Each row of a before or after table is a point. The points were changed in one or more steps. Then noise was added and the rows were shuffled. The steps act on columns, c1 being the first. Name the steps. A step turns or swaps two columns, mirrors them in a line or flattens them onto one, adds a multiple of one to another, or multiplies or shifts one. Angles are multiples of 10 degrees, from the lower column toward the higher: turns from -170 to 170, lines from 10 to 170 but not 90. Use the fewest steps. Two steps may share a column if one is a turn and the other turns, adds or multiplies; they go together, in the order done. Otherwise the lowest column goes first.

Before (14 x 3)
[[-24  -9 -36]
 [ 16  33 -13]
 [-13  14 -42]
 [ 34  -2 -18]
 [ -5  22  -6]
 [-11  -2   0]
 [ 38   6  -7]
 [-15  -4 -15]
 [ 22  28  -5]
 [ 10  -9 -11]
 [-17 -19  -4]
 [ -6  39  -3]
 [ -7  14 -22]
 [ 20  -1  34]]
After (14 x 3)
[[-11  22   6]
 [-36  -3  17]
 [ 56  27   5]
 [-33  14  42]
 [ 26  -9  11]
 [-44 -19   5]
 [ 50   0 -36]
 [-28  -3   0]
 [ 94   6   9]
 [ 40  33  14]
 [ 83  -3  19]
 [-18  14  21]
 [-60 -10  38]
 [-15  40   3]]
Steps: multiply c1 by 2.5; multiply c3 by -1

Before (8 x 6)
[[  3 -21 -40   9 -15 -32]
 [ 95 -19  -2  -4   3 -86]
 [  8  13   6 -31  -7  26]
 [ 21   3  13  10 -61  41]
 [-25  56  26   5 -18  27]
 [-18 -22   4 -28 -20  38]
 [ -1 -23 -11  18  17  25]
 [ -8  58 -27   0 -12  50]]
After (8 x 6)
[[ -1  -2 -14  24  17 -18]
 [ 21   3  14  43 -62 -10]
 [-19   0   0  38 -19  29]
 [ -9  -2 -16  50 -12   0]
 [  8   1   7  26  -8  32]
 [-26   6  35  28 -17  -5]
 [ 94   0  -6 -86   3   4]
 [  3  -7 -42 -32 -15 -10]]
Steps: flatten c2 and c3 onto the line at 80 degrees; turn c4 and c6 by -90 degrees

Before (9 x 9)
[[ 28  49  13   1 -83 -36 -22  28 -15]
 [-37  -2   1  34  -7  19  -3  37  18]
 [-25 -46 -21 -18 -17  20   1  31  11]
 [-13  29 -41  15  11 -51  12 -34  48]
 [-11  52 -60  -3 -11   5  -3 -38  41]
 [ -3 -35   3 -13   3   4 -55  62  12]
 [-40  28 -20 -13  33  -4  26  14  37]
 [ -4  27 -64  12  28 -13  33   8  72]
 [ 10   7  55   5 -30   4  -4  32  34]]
After (9 x 9)
[[-37  -2   1  32  -7  18  -3  36  18]
 [ 11   6  54   5 -30   2  -5  33  33]
 [-11  52 -60  -3 -12   5  -4 -39  41]
 [ -4  26 -64  12  27 -13  42   7  72]
 [ 27  48  12   1 -83 -36 -28  28 -15]
 [ -3 -36   3 -11   4   4 -72  62  12]
 [-41  29 -21 -12  33  -4  33  15  38]
 [-12  29 -39  15  12 -52  15 -34  48]
 [-23 -46 -21 -18 -17  20   1  30  10]]
Steps: multiply c7 by 1.3

Before (11 x 11)
[[ 26  47  18  37 -10  -3  -7 -30  -2  -2  18]
 [ 22  74 -36 -43  10  38 -12  45  -9  13  -8]
 [  5 -35  28 -14  36 -43 -16   9 -30  41 -17]
 [-42  41 -11  -5  -3 -40 -11 -43 -48 -38 -20]
 [-55 -31   0   8 -17 -44 -55 -29 -17  35 -39]
 [ 40  55 -26 -30 -37 -34  12   4 -43  47 -14]
 [-15 -15  57 -56 -40   9  10  55 -15  17 -63]
 [ 27 -18 -14  -8  21   1  21  15  24 -22 -16]
 [-33  -8 -20  21 -18  15  28 -35  20  39  25]
 [ 16  -4   8 -38  52  65 -56 -23  -3 -18 -38]
 [-53   6 -17  54  -3  44  14 -36 -19 -43 -38]]
After (11 x 11)
[[ 24  -9  22  22 -18 -26  28 -36  19  40  10]
 [ 66 -30   0   9 -17  22 -56 -30 -16  35 -15]
 [ 11 -35 -27 -15  36  43 -16  11 -30  41  -8]
 [ 54  41  12  -6  -4  23 -12 -43 -48 -37  -8]
 [-34  74  37 -43   9 -29 -12  45  -8  14  -2]
 [-24 -18  13  -8  21   9  20  14  24 -21  -7]
 [-23  46 -18  38 -10  13  -8 -29  -4  -1   7]
 [ 10 -16 -55 -55 -39 -15   9  56 -15  19 -24]
 [-38  -5  -9 -38  52 -57 -55 -22  -2 -17 -15]
 [ 34   6  17  54  -1 -60  14 -37 -18 -43 -16]
 [-26  55  27 -30 -37  46  11   3 -42  46  -7]]
Steps: turn c1 and c6 by 160 degrees; multiply c3 by -1; multiply c11 by 0.4
